Every row gives one point. The window is the flat piece filled in between its corners: a triangle in 3 columns, a solid with four corners in 4, and so on. A path goes straight from each point to the next, and from the last back to the first. After which points does the path pass through the window?
In the rows, zero is written as 128.

Window:
[[156 127 134]
 [ 96 160 130]
 [119 105  83]]
Path:
(1): [133 130  78]
(2): [108 143  93]
(3): [ 92 112 100]
(4): [108  85 105]
(5): [131 130  70]
(6): [151 171 140]
(7): [128 117 150]
(8): [ 90 152 171]
(9): [127 164 108]
(10): [150 125  97]
(11): [122 110 112]
(12): [ 98  86 109]
Through the window after points: 4, 10, 12

Window (3 x 3):
[[107  93 120]
 [120 168 137]
 [163 146 117]]
Path:
(1): [107 105 102]
(2): [136 118 146]
(3): [136 155 165]
(4): [109 173 112]
(5): [126 145  95]
(6): [159 121 137]
(7): [125 103 144]
(8): [105 108  97]
(9): [128 191 117]
(10): [148 160 140]
(11): [132 143 170]
(12): [120 158 110]
(13): [118 188 114]
(14): [140 198 161]
(15): [149 142 160]
(16): [135 165  97]
Through the window after points: 1, 3, 5, 7, 11, 15

Window, 4 rows:
[[108 162  97 150]
 [ 86 136 125 161]
 [164  80 130 124]
 [156 157 126  98]]
Path:
(1): [136 132 109  92]
(2): [143 146 141 147]
(3): [108 172 122 160]
(4): [ 94 150 104 137]
(5): [ 97 144 114 119]
(6): [123 175 117 152]
(7): [133 164 134 140]
(8): [133 128  77  87]
(9): [ 69 140  92 122]
(10): [125 163 103 156]
(11): [158 171 151 128]
(12): [145 141 109  93]
(13): [107  96 133  98]
(14): [163 132 133 144]
(15): [139 164 128 178]
(16): [ 85 151  74 118]
Through the window after points: 1, 7, 9, 11, 15

Window (6 x 6):
[[ 90 104 156 102 134 130]
 [ 91 137 121 106 158 160]
 [151 128 142 138  97 157]
 [ 68  80  97  88 169 144]
 [135 168 117 188 146 111]
 [ 96 146 120 117 118 105]]
Path:
(1): [ 70 131 130 132 131 110]
(2): [ 93 142 141 127 124 137]
(3): [152 133 133 117 156 136]
(4): [125 142 134 118 121 124]
(5): [110 126 122 139 103 142]
(6): [ 67 162 174 172 126 139]
(7): [127 137  92 115 132 101]
(8): [124  98 145 131 187  56]
(9): [ 90 160  94 147 110 194]
(10): [ 81 125 130 129 137 172]
(11): [106 136 121  90 165 130]
(12): [113 139  98  79 178 109]
(13): [ 84 131 146 143 123 191]
(14): [ 87 118 128 116 111 141]
(15): [123 124 142 107 135 141]
(16): [115 126 118 116 174 133]
Through the window after points: 4, 6, 8, 10, 12

Window:
[[130 166  93  91 127 167 144 136]
 [137 176 139 134  87 145 113  44]
 [137  88 151  74 101 142 120 152]
 [110 144 177 156 104 105 138  83]
 [178 111  89 165 157 135 171 137]
 [143 148 172 152  97 116 102 139]
 [150  81 158  82 160 129 102 162]
 [137 136 116 131 132 194 131 143]]
Path:
(1): [153 142 176 129 131 122 154 138]
(2): [120 110 129 118 121 144  94 115]
(3): [122  72 106 119 135 145  91 161]
(4): [155 117 163  90 146 131 124 143]
(5): [170 149 135 121 135 151 141 135]
(6): [130 126 109 126 115 159 121 134]
(7): [128 142 130 128 110 133 111 100]
(8): [159 153 182 122 110 153 139  64]
(9): [158  98 161  97 136 158 144 158]
(10): [139 106 125 114 127 124 120 157]
(11): [108 164  84 119 118 138 122 119]
(12): [181 120 180  92 119 184 149 143]
Through the window after points: 1, 3, 7, 11
